Each row is a point. Each copy is the shape, with its points in the same order, turned, moved and blurred by noise. Say if it was mirrored as well.
In the rows, 128 means zero.

Shape (6 x 3):
[[157 164 109]
 [173  86  56]
 [ 78  91 132]
 [156 114 160]
 [177 135 118]
 [162 209 169]]
Copy 1, 6 rows:
[[104  89 133]
 [195 105 102]
 [129 197 142]
 [136 126 188]
 [140  87 151]
 [ 56  74 183]]
Copy 1 is: mirrored
Copy 2 (6 x 3):
[[103 119 155]
 [120  99  60]
 [212 136 135]
 [156  74 162]
 [110  90 139]
 [ 96 116 226]]
Copy 2 is: mirrored
Copy 3:
[[126 174  97]
 [206 117  75]
 [ 86  60 105]
 [131 131 157]
 [155 153 115]
 [ 84 205 148]]
Copy 3 is: only turned

Shape (7 x 4):
[[127 117  96 144]
 [172 137 120 143]
 [ 72 165 100 131]
 [158 196 198  94]
 [165 183 103  98]
 [ 63 161 187 105]
 [ 88 112  89  89]]
Copy 1:
[[135  97 117 119]
 [187 118 138 110]
 [ 85 100 178 114]
 [168 209 197 127]
 [168 126 180  72]
 [ 76 187 171 156]
 [ 80 120 111  90]]
Copy 1 is: mirrored
Copy 2:
[[107 163 127 123]
 [153 191 139 133]
 [ 95 151  64 161]
 [231 181  67 160]
 [149 225  82 132]
 [169 105  40 157]
 [ 96 147  70  89]]
Copy 2 is: mirrored
Copy 3:
[[149 128 128 120]
 [126 139 130 173]
 [103 160 135  71]
 [ 23 150 145 170]
 [ 96 174  93 152]
 [ 33 122 162  84]
 [117 111  87  85]]
Copy 3 is: mirrored
Copy 4, 7 rows:
[[ 84 129 117 146]
 [ 97 141 107  89]
 [103 193 165 164]
 [164 173 164  43]
 [137 193 107  84]
 [151 154 225 131]
 [140 148 128 193]]
Copy 4 is: mirrored

Shape, 14 rows:
[[181  75 207 124 188 103 130 158]
 [151 163 103  57 107 132 145  76]
 [102 169 145 173 104 104  93 172]
 [166  87 180 101  71 140 108 180]
 [104 199  96 150 187  73 152  84]
 [201  71 182 102  93 174  97  81]
 [104 168 110 146 118 167 111  55]
 [121 109 188  49 175 123 107 113]
 [186 165  78  51 180 144 134 118]
 [ 98 101  79 106 168  82 142 141]
 [142  77 163 163 106 161 103  53]
 [102 162 125  92  72 187 134 168]
 [130  91 165 129 155 131 162  54]
 [107 130 190  69 139 108  76 161]]
Copy 1 (14 x 8):
[[ 90  94 116 143 159  91  47  66]
 [127 156 112  98  89  88 208  76]
 [174 143 170 103 180 119 118 158]
 [125 141 108  83  88 100  56 140]
 [144 115 163 147 214  92 229  82]
 [141 126  91 139  35 136  88  75]
 [162 159 151 150 116 165 206 107]
 [ 84 131 155  87 121 126 112  25]
 [109 194  63 115 148  81 187  45]
 [ 85  99 100  81 195 132 178 104]
 [151  91 125 168  73 176 127 100]
 [105 208 148  81 101 118 153 166]
 [ 95  74 142 166  99 131 156  69]
 [116 147 172  53 145 122  87  68]]
Copy 1 is: mirrored
Copy 2:
[[207 120 167  90 216 111 135 161]
 [126 168 128 123  83 111 189  92]
 [158 116 128 170 101 106  82 202]
 [151 118 201  83 127 134  76 124]
 [160 138  51 173 115  74 206 190]
 [160 115 204 136 159 137 132  44]
 [115 130 103 213 106 130 161 109]
 [144 194 135 113 195  81 128 112]
 [192 187  76  94 102 136 186  91]
 [138 113  51  86 139  82 140 153]
 [124  76 166 186 170 125 140  81]
 [ 99 161 135 123  69 177  94 148]
 [117 107 134 151 191 112 192 118]
 [154 188 145 119 159  77  76 145]]
Copy 2 is: only turned
Copy 3 (14 x 8):
[[146 115 193  78 193  79 188  80]
 [116 198 136 100 164 193 118 165]
 [101 126 106 136  82  85 148 102]
 [169 107 174  65  92 125 181 146]
 [ 71 206 101 184 190 111 111  94]
 [159  95 183  44 148 206 155  98]
 [ 70 127 101 136 146 193 104 112]
 [ 97 142 165  31 194 109 129 132]
 [142 185  90  94 227 158 159 176]
 [143 153 131 146 186  79  89 153]
 [119  81 174 104 141 197 111  69]
 [ 97 115 122 107  91 151 158 208]
 [ 98 130 204 123 194 161 115  91]
 [103 139 141  34 131  76 143 129]]
Copy 3 is: mirrored

Shape, 16 rows:
[[173 153  96 143 146  68 128 148 171 170 174]
 [ 73  52 158 102 146 177  58 128 149 100  61]
 [ 96 120 123 137 168 114  84  54 118  60  82]
 [ 45 144 108  90 162 162 100 101 174  74  76]
 [172 167 137  83 124 106 153  98 140 179 154]
 [104  94  98  91 140 122 109  44 180 135 168]
 [ 65  95 104 160  91 166  50 162  76 167  96]
 [182 140  89 112 125 146 131 111 199 112 162]
 [100  82 172 202  56 136  70 167 120 144 136]
 [116 103 167 108 101 158  76 162 100 113 144]
 [116 105 116 108 167  59 165 150 149 152 142]
 [190 119  74 118 139  97 212 101 153 150 146]
 [106 152 114 113 100  41 187 150 150 148 166]
 [ 98 139 177 147 126  84 115 169 153 205 101]
 [152 153  94 131 201  90 184 114 144 147 220]
 [ 41  88 159 167 137 222  93  87 130  93  87]]
Copy 1:
[[ 78 105 161 169 114  86 107 190 149  84 179]
 [157 130 108  89 191 199  89  62 186 132  91]
 [142 128 114 135 175 110 120  19 185 125 181]
 [118 202  96 113 196 142 136  67 213 116 145]
 [ 61 137 196 132 153 114 136 148  94  98 185]
 [ 46 134 124 159 173 176  99  84 155  81 195]
 [128 136  93 116  80 173 100 103 144 205  90]
 [105 158 164 173 127 149 131 138 149  34 177]
 [108  63 145 131  65 168 132  98 168 153  61]
 [131 101 139  75 111 186 150 109 146 130 129]
 [ 77  94 105 136 184  91 125 170 135  98 153]
 [ 89 128 138 206 168  96 140 155  74  54 175]
 [ 27 106 116 131 136  68 168 165 125  82 143]
 [ 69  97 175 110 152  94 111 162 162 164  87]
 [ 75  99 135 191 164 107 168 193 141  93 240]
 [140 142 117 154 175 208 158  34 203 174  99]]
Copy 1 is: mirrored
Copy 2, 16 rows:
[[184 183  69 121 151  62 136 185 144 145 120]
 [ 94  26 160  98 146 102 127  65 162 185 143]
 [ 97  92  66 137 143  99 178  33 133 172  97]
 [ 60  85 111  59 149 123 191  76 138 140 131]
 [210 160 140  80 135  76 162 141 104 125  75]
 [119 126  87  55 157  74 129 114 128 188  37]
 [100 123 145 121  66 158 101 119 120 233 171]
 [178 131  80  45 147 100 121 141 182 122  95]
 [137 145 160 156  83 106  37  92 177 196 138]
 [142  95 149 109 108 111  71  95 113 146 149]
 [128 128 124 153 173  85 147 185 114 143  79]
 [198 160  86 117 166 127 160 172 151 131  26]
 [121 199 117 136 117  66 139 188 130 102  63]
 [148 166 197 149 126  56 155 148 155 169 150]
 [169 214  63 115 213  99 130 166 109 131  71]
 [ 77  95 167  97 156 156 119  10 164 199 121]]
Copy 2 is: mirrored
Copy 3:
[[177 154  89 165 122 107 174  76 148 169 165]
 [111  37 120 100 177  85  56 159 158 113  67]
 [ 82  85 189 141 154  50  92  98 114  91 113]
 [ 83 122 140  64 175  44 105 135 161  83  92]
 [167 139 148 101 140 151 176  99 117 164 175]
 [ 84  88 128  99 171 103 124  78 174 144 195]
 [109 125 117 133 126 118  18 136 155 202  51]
 [120 134  88 131 143 149 173  84 163  93 153]
 [133  81 122 172  59 133  64 162 189 187  81]
 [152 103 125 126 117 147  54 170 147 128 122]
 [151 116  82 127 137  60 158 135 106 182 171]
 [105 130  87 139 136 135 214  88  82 161 173]
 [145 156  97 102  67  78 174 128 117 183 183]
 [196 113 132 121 116  83 144 149 161 218  93]
 [130 179 110 175 167  98 190 120 125 159 227]
 [ 41  78 173 126 167 101  73 185 183 126  65]]
Copy 3 is: only turned

Shape:
[[110 166 130 163 186 152 177 181  83 113 174 153]
 [149 164 119  76 141 155 119  66 169 126 136 107]
 [106 187 142 196 121 154 178 149 125 113 152 200]
 [ 98  72 160  76 103 137 142  57 169 101 137  97]
 [163 165 176 177 105 167 186 200  67 154 178 172]
 [144 152 207 150 177 174 149 156 109  81 162 172]
 [214  85 109 156 138  57  81 144 194 109  47 155]
 [169 100  83 131 105 128 100 187 138  72  45 141]
 [134 107 147  96 166 153 198  80 164 141  98  85]
 [ 96 154 164 183 154 168 170 200 141 146 164 178]
 [109 187 191 211 141 170 142 156  88 141 151 120]
 [138 140 140 169 151 118 159 143  75 134 166 186]
 [ 92 127 155  65 142  80 130  81 149 117 101  81]
 [164  85 105 145 143 127  78 123 123 128  13 195]
 [123  72 110 120 147 139 128  44 164  98 138  55]
 [119  91 128  90 153 140  90 115 162 158 135 115]]
Copy 1:
[[ 23  47 152 154 131 106 100 118 110 153 140 193]
 [124 153 145 172 105 181  97 130 104 101 125 107]
 [ 22  62  94 160 179 128 125 169 123 157 130 167]
 [106 192 121 136  99  90 109 141  71 105 149  57]
 [ 46   7 115 195 144  67 137 132 171 162 108 149]
 [ 17  60 115 189  91  99 124 160 118  90 156 164]
 [206 130 102 105 158  88  99 206 141  44 136 203]
 [136 116 167  87 182  83 161 172 130  46 110 178]
 [ 96 195 120 178 102  96  81  98  88 108  98 141]
 [ 20  76 114 180 172  89 114 132 154 151 176 178]
 [  9  62  82 138 112 121 120 107 183 140 132 155]
 [ 80  36 105 154 121  95 120 149 105 166 132 178]
 [116 203 153 111  63 115  94 159 110 136 132 124]
 [173 133  92 107 148 106 200 162 106  68 133 220]
 [124 170 111  99 101 120  63  94  61  79 139  88]
 [143 150 142 146 109 117 116 111 118 110 191 131]]
Copy 1 is: only turned
Copy 2, 16 rows:
[[200 100 109 193  99 104  92 161 138  88 119 158]
 [112 210 148 169 150 164 113 135 104 131 146  84]
 [161  88 111 135 144 147  75 133 136  88 103 200]
 [ 89 149 177 211 163 156 156  73  86 143 193 107]
 [193  83  78 121 148  86 149 136 157  59 101 165]
 [130  92  76 191 101 133 109 124 118  44 111 132]
 [ 38  75 158 103 124  92  61 146 109 198 117  38]
 [ 75 104 147 113 125  58  37 119 164 143 183  79]
 [116 139 116 220 177 162 144 155 126 171 187  98]
 [159  63 135 165 133 128 113 180 150  60 113 176]
 [159 107  81 126  84 133 147 172 119  75 143 190]
 [186  89 116 150 105 115 116 113 137 123  85 145]
 [ 72 184 167 215 121 117 149 121 105 184 157 128]
 [ 64  88 145 106  87 139  65 108 202 185 145  61]
 [129 152 169 193 130 162 127 114  58 174 221  74]
 [112 143 199 173 116 144 147 145 129 130 154  72]]
Copy 2 is: mirrored
